Every row gives one point. Examples show where two turns around zero, p and q, send a point. Where does a point land after both, in the order given? Backwards means that the second turn is done in reverse. Each puzzle has new turns, and all numbers are rounded.

Turn p:
[29 20] -> [-34  11]
[  4 -24] -> [17 18]
[ 0 39] -> [-31 -24]
[-33 -36] -> [49 -4]
Turn q:
[-18 -14] -> [-14  18]
[-16   9] -> [ 9 16]
[73 -7] -> [ -7 -73]
[-15  -2] -> [-2 15]
[-24  13] -> [13 24]
Where do these land?
p, then q: [3 2] -> [1 3]
p, then q: [-27  35] -> [-43  11]
p, then q backwards: [-26  22] -> [34 -2]
q, then p: [ 45 -17] -> [46 14]
q, then p backwards: [  5 -42] -> [22 36]

Turn p:
[ 10   3  23 -29] -> [38  7  4  3]
[-20 -37 -27  37] -> [-50 -25  20 -20]
[36 24 16 -2] -> [16 23  0 37]
[ 7 21 28 33] -> [-14  45   8   9]
[-33 -10 -41 -39] -> [  9 -50 -32 -28]
Turn q:
[-53   7  22 -13] -> [-40   4 -34  27]
[ 9 14 27 -7] -> [ 17 -10 -11  24]
[ 15 -15 -89  -4] -> [  3  46  25 -75]
[ 15 -10  33  -9] -> [13 -6 12 34]
[-11  -9  27  18] -> [-16 -25   5  19]
[ 25  14 -21  15] -> [ 24  -8   4 -29]
Where do these land?
p, then q backwards: [-41 -29  18  26] -> [ -7 -23 -50  22]
p, then q: [-25  31  20 -30] -> [ 40  25  -5 -25]
p, then q backwards: [ 35  -8 -43  22] -> [-27 -20  48  15]
q, then p backwards: [ 45 -17   5  11] -> [ 19 -34  22 -22]
q, then p: [ -5 -22   2  12] -> [  4  12   9 -21]
p, then q: [ 30  48 -10   3] -> [ -3 -28  -6 -50]
q, then p: [-39  -3   8 -45] -> [-39  16 -43  -4]

Turn p:
[ -3 -13 -10 -68   3  30  10   3  34] -> [ 23   3 -24 -35  11  -8 -34 -20 -55]
[-58   4 -19  19 -46  26 -26  11  37] -> [ 51 -14  36  -1 -47  49  -2  -6 -21]
[-14 -20   1  -7  23  21  38 -35 -46] -> [-17  33 -29 -20   1  -2  -6 -48  38]
[ 67   0  23  42 -10  23 -45  -2 -10] -> [ -1 -65   3  44  41  -6  36  -7  19]
[-42 -47   5  37   2  -4   2 -26  -3] -> [-25   5  37 -26 -15  39   7 -30  26]
[ 58 -25 -26 -11 -50 -16  22  -4   5] -> [-27  14 -17  36  22   6  38 -16 -58]
[ 18  64 -25  38  30 -34  -2   1   7] -> [  1  -5 -19   1 -19 -17  42  71  27]
[ 17  28  -5  -4  11  10 -33 -10 -12] -> [ 10 -33 -17   8 -11 -29   7   3  11]
[ -9  25   9 -29   0 -53 -10  18  14] -> [ -7  14  23   3 -16 -36 -18  43 -24]
[-34 -12  56  -1   7  -7  22   9  -3] -> [  5  32  42 -12  22  -1 -32  -5  25]
[  0  -3  -9 -16  30   5  22  36 -22] -> [-12  15 -35   2  10   7 -38  15  11]
Turn q:
[-39  40  52 -68  -1 -30 -28  52  -1] -> [ 67  31  73 -12  26 -10 -47 -32  -1]
[ 12 -19 -33  22  -9  34  30  -2  -8] -> [-48 -16 -22  -1  -1  -5   4  31 -17]
[-24  19  -5  32 -31  30   6  39  16] -> [  0  -6  22  32  17 -18  -9  58  -5]
[ 19   1 -19 -11 -34  15  25  -1  19] -> [-22 -35   5  11   1  24 -17  13 -17]
[-27  29  39  11 -45 -10  19   8  12] -> [  3 -11  54  48  21  -5   2  -1  14]
[ 15 -28   2  13   2  35  10 -42  -8] -> [-31  -8 -24   5 -13   2  39  -7 -31]
[  0 -14 -41  18  39   6  35 -37 -11] -> [-42 -14 -34 -42   5   2  36   7  16]
[ 12  -6  25 -20  11 -40 -28  15 -47] -> [ 10  46   4  -7 -23 -14 -29 -46  15]
[  4  40   8 -27  11 -32 -55  -8 -18] -> [ 43  40  24 -18 -33  27  -6 -19  21]
[ 17  -9  11 -22  30 -73 -37   1  -6] -> [ 40  24 -23 -16 -15   9 -25 -54  42]
[-16 -41 -29  20  -4  27   1 -21  21] -> [-16  -4 -44  10  27  13  25  23 -21]
[ 27 -11  -9  32  30  39  22  -4  32] -> [ -3 -47 -34  -8 -13 -24  26  28 -16]
Where do these land?
q, then p: [-29  26 -72   9 -36  39  -7 -20 -12] -> [ 56   9 -18  15   7  34 -68  16  21]
p, then q: [-31  23  37   6  55   5  18  15  11] -> [ 67 -20   1 -16  -8   7 -35  -3 -13]
p, then q: [-19  52 -36 -17  -9   4 -29 -39 -33] -> [-34 -21  -6  48   0  51 -30  -5  27]
q, then p: [ 10 -44   7  22   7   6  -6  11  -4] -> [-23   4 -12   6 -37   9  19  17   2]
p, then q: [ 2 51 28 17 33 -8  0 42 20] -> [ 43 -18 -19  -2 -12 -36 -53  12   4]
q, then p: [ 20 -35  -1  11   4 -18  36  21 -26] -> [-18  -7  25 -24 -53   0   3   5  -9]
p, then q backwards: [ 21  29  -5 -34 -22  25   0 -53  10] -> [  3 -26  50   0  51  15 -13 -10   9]
q, then p: [ 26 -50  -6  25 -20 -32  17  -7  20] -> [-17 -23  -4 -27 -36  48  28  -6   0]
p, then q: [  1 -31  24   9 -38  -1   4  11 -14] -> [  5   6   6  11 -13 -21  51   0   1]
q, then p: [-23  17  -4 -16  -8   8 -51 -52  -8] -> [ 54  24 -38  14  28  -7  13 -12  19]
q, then p: [-31  18  33 -33  37 -29  13  42  20] -> [-36 -26   9 -26  38 -58   5  12 -14]
p, then q: [ 54 -57  -5   0  -3   2   6  29  15] -> [-14  41 -19 -43  19 -37  36  14 -10]
